Rows are points. Any point is a mix of the corners, with weights that add up to 1. It lies inside the corners' shape when no weight is negative. Is each point inside? If not, which corners have a negative weight?
In the rows, zero is written as 128.

Corners:
(1): [165 115]
(2): [ 73 149]
(3): [136 147]
Points:
[ 78 148] -> inside
[158 120] -> inside
[ 98 140] -> inside
[ 77 145] -> outside (3)
[141 118] -> outside (3)
[175 131] -> outside (2)

Corners:
(1): [142 116 153 190  98  99]
(2): [132 139 165 141 162  58]
(3): [166 129 140  99  73 136]
(4): [150 123 178 126 128 159]
(5): [140 165 141 131  89 148]
(6): [108 124 151 109  96 140]
(7): [131 135   7  92 103 146]
Points:
[148 133 126 113 101 138] -> inside
[131 145 132 100 113 130] -> outside (1)
[142 148 131 126  93 139] -> inside
[121 122 152 160 138  88] -> outside (3, 5)
[133 143 115 124  98 158] -> outside (2, 3)
[149 122 137 131  94 155] -> outside (2)
[141 137 125 103 108 138] -> outside (1)
[135 136 127 127 134  99] -> inside

Corners:
(1): [120 132 117 136  66 178 190 140 131 161  80]
(2): [133  76  86  54 116  97  64  79 130 142  80]
(3): [150 132 134 148 186 152 184 154 135  55 116]
(4): [ 60 140 168 187 113 135 151 149 133 141  90]
(5): [173 117 135 192 149 114 104 133 116  86 158]
(6): [125  56  49  87 141 135  80 108  97 151 129]
(7): [121  97 130  68 116 159  93 132 156 139 124]
(8): [169  99 163 177 198  88 146 120 100 117 171]
(9): [118  48 129  97 108  89 103 133 122  96 139]
(10): [ 99 131  85 153  99 145 171 132 186 148 114]
(11): [124 104  98  95 118  80  82 174 113 150 129]
(12): [141 125 129 131 164  68  96 100  67  90 205]
Points:
[123 126 139 138 109 134 156 140 138 124 106] -> outside (6)
[105 100 119 111 114 133 122 132 141 142  99] -> outside (5, 12)
[132  91 106  96 127 104  91 103 122 127 111] -> inside
[119 119 108 135 120 132 136 135 141 139 120] -> outside (9)
[133 108 121 126 141 100 105 122 103 111 157] -> inside
[124  95 112 120 119 105 102 124 110 143 137] -> outside (3)
[116 105 116 114 117 119 110 136 125 130 118] -> outside (8)

Corners:
(1): [ 71 124 128 114 137 120 143 140 144 155  87  96 131  76  99  94 115 116]
(2): [135 160  55 100 132 121  91 109 129 109 103 156 201 131  73 109  63  82]
(3): [179 110 138 136 129 157 115 177  62  94 118 198 106 104 111 188 130  94]
(4): [162 127 129 129 125 122  99  88 125 130 151 195 111  74 167 176 141  95]
(5): [161 124 140 171 101  82  99 122 106 120 120 218 145 143 116 115 118  98]
(6): [164 102  94  84 103  82 109  99 169  87 122 151 193 132  56 163 115  80]
(7): [108 114 130  55 139  99  52 106 127 132 126 129 192 168  94 144 103  98]
(8): [188  61  88 162 110 143 105 107  70 135 121 169 113 139 146 109 168 107]
(9): [102 160 109 114 101  99 156 187 121 151 133  80 121 119 149 129 143  74]
(10): [ 71 155 101 134 128 111 186 117 101 143 122  76 139 118 106 133 106 171]
(11): [189 138 103 143 142 101  79 168 112  84 101 212 103 102 144 136 171 146]
(12): [ 75 137 108 111 162 121 173 158 157 189 166 123 170 112 102 114 122 137]
(13): [164 145 127 193 154 146  96 147 136 138  80 166 144 140 134 175 166 102]
(14): [ 56 124 129 145 136 131 146 154 118 119 168  68 189  69 124 133 153 119]
(15): [185 148 122  85  97 110  44 128 167 152 129 100 219 125  46 136  53 105]
(16): [ 72 123 121 120  96 156 158 169 168 125 132  99 160 115 150 129  85 138]
(17): [ 96 181 141 117 133 161 161 146 163 127 157  76 143 131 104  77 126 120]
(18): [120 105  95 179 114 137  68 119 106 110 145 218  66 126 106 162 141 124]
(19): [100 127 115 143 186 100 153 163 154 126 165  72 132 120 126 108  91 114]
Points:
[154 142 132 142 134 106 114 153 129 130 132 142 128  94  99 146 132 111] -> outside (2, 7, 8, 16)
[132 133 116 134 125 121 121 142 131 130 132 137 145 113 114 131 123 112] -> outside (7)
[141 127  88 139 130 110 101 127 150 125 120 169 162 176  83 104  86 131] -> outside (1, 3, 4, 9, 14)
[134 118 112 125 125 115 111 128 132 135 115 149 148 130 107 144 112 102] -> outside (11, 14, 17)
[132 126 120 118 124 112 107 123 132 124 132 148 154 126 110 136 121 104] -> inside
[167 127 115 128  99 124  68 120 118 109 112 184 149 116 113 146 126  88] -> outside (10, 12, 19)
[136 138 117 130 127 123 130 141 137 131 133 124 148 104 117 130 115 108] -> outside (7, 18)
[151 133 138 127 125 124  92 160 142 113 151 165 150 112 124 163 128 100] -> outside (1, 2, 8, 10)

Corners:
(1): [ 96 183 145 157 179 147  86  77 137 151  88  90 138 111 111 125  79 144
 160 144]
(2): [137 158 129 140 134  83 116  68  99  87 156 171 186 163 141 161 103 182
 191 121]
(3): [ 93 117 168  91 149 102 163 134  90  85 163 150 140 131 199 109 114 154
  99 120]
(4): [122 118 120 143  76  75 144 113 103 143 112  95 197 160 172 133 112 156
 144 100]
(5): [143 189 116 114 101 114 102 136 155 144  96  90 120  99  97  89 144 169
 108 148]
(6): [147  90 139 173  77  96 173  64 113  74 119  76 109  86 163  96 127 101
 105 184]
(7): [ 86 155 180 154 109 114 119 123 167 168 103 121 168 178 122 153 132 147
 111 133]
(8): [137 130 143 119 134 151 115 116 162 137 100  81 185 114 117 105  89 103
 131 131]
(9): [ 90 136 118  84  96 156 171  99  86  81 109  98 143 168 137 127 151 158
 146 178]
(10): [ 96 118 121 157 146 140 112  73  80  88  92 177 183 125 165 142 106 138
 191 168]
(11): [181 190 148 164  89 160 125 111  84 175 157 162 122  90 117 167 125 119
 150 171]
(12): [ 87 115 172 152 149  90  94  80  80 113 161 140 193 139 116  77  92 148
 102 136]
(13): [117 204 176 141 111  79 176  73 120 157  98 120 177 126  89  94 161  82
 122 145]
(14): [170 138 160  94 154 125 137 159  82 145 109 161  98  92  71 140 114 101
 136 111]
(15): [184 122 139  90 185 170  89 102 126 189 122 150 106 109  92 110 166  94
  90  97]
(16): [138 105 131 145 176 145 166 149  88  90 109 113 138 118 138 156 157 128
 157 168]
(17): [ 83  90 118 146 102 130  89 106 183 176 182 117 136 160 156  91 160 127
 155  83]
(18): [167 135 161 138 185 141 139 103 123 169 107 132 110 112 114  72  95 111
 122 171]
(19): [ 78 154  83 189  69  79 174 122 171 120 126 104 201 127 123 144  68 179
 112 106]
(20): [108 116  89  88 106  85 117 157 130 144 154  97 139 139 152 121  90 114
  94 133]
(21): [127 107  88 170  78 124 130  99 115  63 151 129 145 177 182  92 153 101
 129  85]
Points:
[128 129 134 130 121 113 132 117 118 128 131 126 147 129 131 116 124 130
 122 135] -> outside (1)
[115 122 129 131 128 110 135 105 115 109 128 117 154 134 139 106 121 133
 127 127] -> outside (7, 11)
[138 132 130 129 138 129 123 107 123 139 126 130 141 127 124 118 130 125
 121 121] -> inside
[127 141 137 163 116 130 134  93 117 141 107 123 140 131 116 119 145 131
 145 135] -> outside (2, 3, 8, 20)
[103 181 130 153 111 140 117  80 156 147 113 137 178 164 130 114 128 151
 151 100] -> outside (6, 12, 14, 16, 20)

Corners:
(1): [114 131 102 146 149  93 136 125 118 145 135 112 106 144 115 139 129 130
 122 108]
(2): [105 143 133 151 143 114 124 129 121  96 152 149 122 152 142 148 129 142
 115 138]
(3): [153 169 132 137 156 116 141 124 149 110 145 114 140 161 127 142 112 125
 130 118]
(4): [102 131 135 126 104 117 152 136 127 124 151 144 140 155 127 133 111 131
 124 129]
(5): [151 124 126 130 105 102 113 122 116 124 124 116 130 145 122 123 154 134
 133 134]
(6): [128 130 126 127 131 133 100 150 158 124 132 143 147  89 137 124 176 142
 145 154]
(7): [ 99 150 157 134 158 126 120 126 146 120 157 146 148 154 128 121 165 148
 135 150]
(8): [ 99 125 119 150 126 124 134 156 124 122 139 144 103 165 119 116 105 123
 160 121]
(9): [130 155 155 138 136 107 110 126 139 108 134 143 138 135 139 130 127 145
 169 109]
(10): [134 148 125 135 127 116 133 123 134 151 133 125 128 138 131 141 214 142
 115 143]
(11): [106 124 102 142 134 125 123 106 125 128 125 124 126 124 126 147 139 132
 130 138]
(12): [136 134 135 113 108 123 119 108 129 111 152 141 131  89 129 139 175 142
 117 135]
(13): [150 126 156 132 143 131 132 127 143 116 111 155 144 128 138 121 112 128
 118 144]
(14): [108 139 134  26   7 149 116 139 103 133 166 142 111 142 151  93 132 131
 140 166]
(15): [112 158 123 154 161 126 108 121 151 132 134 149 144 149 122 132 120 136
 126 122]
(16): [104 120 133 142 140 109 101 156 123 128 128 146 117 125 111 128 115 106
 129 144]
(17): [139 105 110 141 105 132 113 107 165 174 126 118 106 112 154 120 107 100
 126 114]
(18): [ 99 117 118 138 143 143 139 114 144 130 126 132 148  93 149 115 120  91
 114 135]
(19): [145 125 125 138 135 124 115 122 118 142 139 130 131 158 139 141 130 122
 134 118]
(20): [ 97 118 125 117 171 142 101 138 189 144  70 134 145 133 122  89 119  86
 133  91]
(21): [139 140 124 149 151  73 123 112 149 121 135 147 127 138 119 138 109 124
 139 120]
Points:
[126 133 125 132 128 118 120 125 134 126 134 132 132 131 129 130 141 131
 131 133] -> inside
[122 134 127 133 128 121 124 123 138 129 135 135 132 137 133 129 132 129
 130 128] -> outside (16)
[117 134 123 133 129 120 120 125 137 133 136 132 127 134 130 129 137 126
 130 128] -> outside (13)
[117 136 134 125 127 126 129 141 129 119 138 135 129 145 130 124 132 126
 135 130] -> outside (11, 15, 17, 21)
[119 123 134 117 111 125 119 130 144 130 125 142 130 124 130 118 138 125
 137 136] -> outside (1, 2, 3, 15, 18, 19)
[124 136 131 131 132 122 120 126 140 125 133 138 134 132 133 127 134 126
 132 131] -> outside (1)
